Each point is reached from the start by the listed moves, each made 0, 1 or 2 times, or once backwards (-1), plus a little noise. Say if it took an odd or an even number of moves. Then give how often each move was made.
(in the rows, 128 means zero)

Moves:
(1): [148 131 148]
(2): [131 156 122]
(3): [116 138 144]
Start: [137 108 133]
Points:
[121 162 101] => odd (-1, 2, 0)
[184 170 161] => even (2, 2, 0)
[110 173 117] => even (-1, 2, 1)
[173  85 180] => odd (2, -1, 0)

Moves:
(1): [169 134 122 119 130 122 108 120 130 119 118 130 137 129]
(2): [114 164 139 124 123 126 124 128 125 128 131 130 131 132]
(3): [131 125 158 137 131 124 120 139 137 119 138 128 128 127]
(4): [127 133 119 168 133 118 129 134 140 130 118 142 121 123]
(5): [123 129 127 128 170 122 134 122 134 138 132 120 129 128]
(6): [133 125 128 132 133 161 130 112 131 123 129 139 129 130]
(7): [146 133 135 119 131 124 169 131 122 131 127 137 136 122]
(8): [132 133 123 125 134 137 126 152 122 127 137 132 127 131]
(9): [129 139 117 124 123 126 135 135 164 127 130 121 121 128]
(10): [137 131 137 130 120 125 124 125 131 157 136 128 128 113]
(11): [132 125 118 140 128 116 133 121 126 124 164 121 132 138]
(12): [122 124 126 119 129 120 125 129 133 128 133 160 135 123]
Start: [134 129 115 151 121 130 131 124 124 127 155 135 128 128]
Points:
[123 116 104 120  89 193  89 133 104  76 164 135 127 160] => even (0, 0, 0, -1, -1, 1, -1, 1, 0, -1, 0, 0)
[232 132  46 129 146 137 222 159 123  97 174 114 137 149] => odd (1, -1, -1, 0, 0, 0, 2, 2, 1, -1, 1, -1)
[241  88 147 223 129  37  77 105 129 119 209 126 152 121] => even (2, -1, 2, 1, 0, -1, 0, -1, -1, 1, 2, 0)
[ 97 156 158 181 153 164  60 194 157  75 154 232 124 135] => even (0, 1, 2, 1, 0, 1, -1, 2, 0, -1, -1, 2)
[219 249 173 101 153  53 108 201 213 160 213 190 157  97] => odd (2, 2, 2, 0, 1, -1, 1, 2, 2, 2, 0, 2)

Moves:
(1): [141 129 125 131 133 137 134 131 138 116 101 122 147 131 128 119 130 122
 130 120 130 110 126 127]
(2): [124 137 119 124 132 132 124 130 127 125 125 136 126 128 132 125 128 124
 136 125 121 130 137 127]
(3): [123 134 141 122 124 126 127 128 127 125 121 129 132 131 123 125 127 137
 122 124 126 127 124 123]
(4): [127 139 153 149 127 119 124 129 120 118 126 126 134 127 130 131 142 122
 129 120 127 130 142 125]
(5): [123 123 121 126 134 133 127 115 123 122 127 129 125 118 131 115 129 129
 130 129 125 135 129 130]
(6): [131 136 123 130 128 136 127 129 131 124 123 124 130 126 129 131 129 138
 131 127 134 136 135 131]
(7): [129 134 128 130 135 128 137 137 131 133 131 127 133 120 133 119 124 129
 131 135 130 127 137 133]
(8): [138 127 120 131 144 128 127 137 135 124 139 140 120 117 131 124 122 123
 118 147 135 126 122 129]
(9): [128 138 130 135 130 118 141 127 142 124 123 122 133 138 143 135 128 124
 114 122 124 124 128 128]
(10): [132 125 126 143 126 128 119 136 136 140 129 120 123 120 115 120 128 124
 115 114 129 117 128 114]
(11): [148 147 140 136 127 127 139 125 124 138 154 131 118 123 126 127 137 139
 125 128 124 129 110 125]
(12): [120 122 133 130 132 131 128 119 125 129 127 147 134 129 126 127 139 129
 131 137 122 133 132 114]
(13): [123 128 127 126 131 127 124 126 129 129 139 121 144 124 123 135 128 130
 130 126 123 134 126 131]
(14): [107 125 127 123 137 146 124 137 118 124 136 133 122 147 132 131 136 130
 116 124 141 119 119 134]
(15): [135 120 131 133 118 145 122 128 130 130 128 143 118 119 143 125 120 122
 127 125 132 134 125 130]
(16): [128 129 131 126 136 118 142 125 119 128 116 140 125 115 120 151 123 127
 125 116 138 144 113 123]
(17): [118 127 126 127 124 118 120 133 128 129 126 120 133 125 141 131 148 135
 141 128 135 139 129 129]
(18): [117 135 127 131 140 107 121 131 136 138 130 155 125 134 113 135 133 159
 131 134 130 118 127 140]
(19): [121 131 134 132 136 124 124 125 152 128 138 125 116 139 124 119 116 126
 142 132 139 129 115 129]
(20): [131 135 133 136 132 134 126 120 118 131 121 119 125 128 137 135 120 128
 135 133 134 121 109 127]
(21): [124 135 123 120 124 125 130 109 119 127 119 135 142 140 136 121 125 123
 126 129 156 118 116 122]
(22): [138 132 133 124 129 117 126 125 129 142 127 126 132 138 131 127 123 128
 134 131 129 142 126 140]
(23): [138 125 132 116 146 115 129 128 142 128 122 122 127 125 139 135 129 134
 125 128 140 114 145 129]
(24): [109 133 125 127 128 131 117 125 142 136 122 122 121 120 121 131 135 113
 131 140 138 117 122 138]
Start: [128 128 122 104 126 116 116 132 121 118 113 113 127 124 120 127 149 127
 130 135 122 138 141 133]
Points:
[ 44 206 152 156 180 109 112 118 166 173  87 151 185 120 126 142 244 180
 109 102 194  63  47 128] => odd (2, 0, 1, 0, 1, 0, 2, -1, 2, 2, 2, 2, 2, 2, 1, 1, 2, 2, 0, 1, 1, 0, 0, 2)
[102 166 119 157 129 193  92 185 167 102  75  83  96 145 151 120 177  77
  57 103 118  46 173 171] => even (1, 1, 0, 1, 0, 1, 0, 0, 2, 1, 0, -1, -1, 2, 1, -1, -1, 0, -1, 0, -1, 0, 0, 2)
[  7 154 160  93 229  51  36 153 138 124 153 149 126 172 131 114 200 173
 196 171 180 185 180 171] => even (-1, 2, 1, 2, 1, 0, 1, 1, -1, 0, -1, 1, 1, 2, -1, 0, 2, 1, 2, 0, 0, 2, 1, 0)
[177 175  78 149 165 112 132 190 164 175 207 186  51  57  75  98 114 173
 159 111 157 195  75 133] => even (0, 2, -1, -1, 0, 1, 2, 1, -1, 2, 2, -1, 0, 0, 1, 2, 1, 1, 2, -1, 0, 0, -1, -1)
[ 77 154 162 156  92 160  95 110 125 121  91 112 148 147 144 134 213  57
 146 127 131 201 175 149] => even (0, 0, -1, 2, 0, 2, 0, -1, 1, 0, 0, 2, 0, 1, 1, 0, 0, -1, 0, -1, 0, 2, -1, 2)
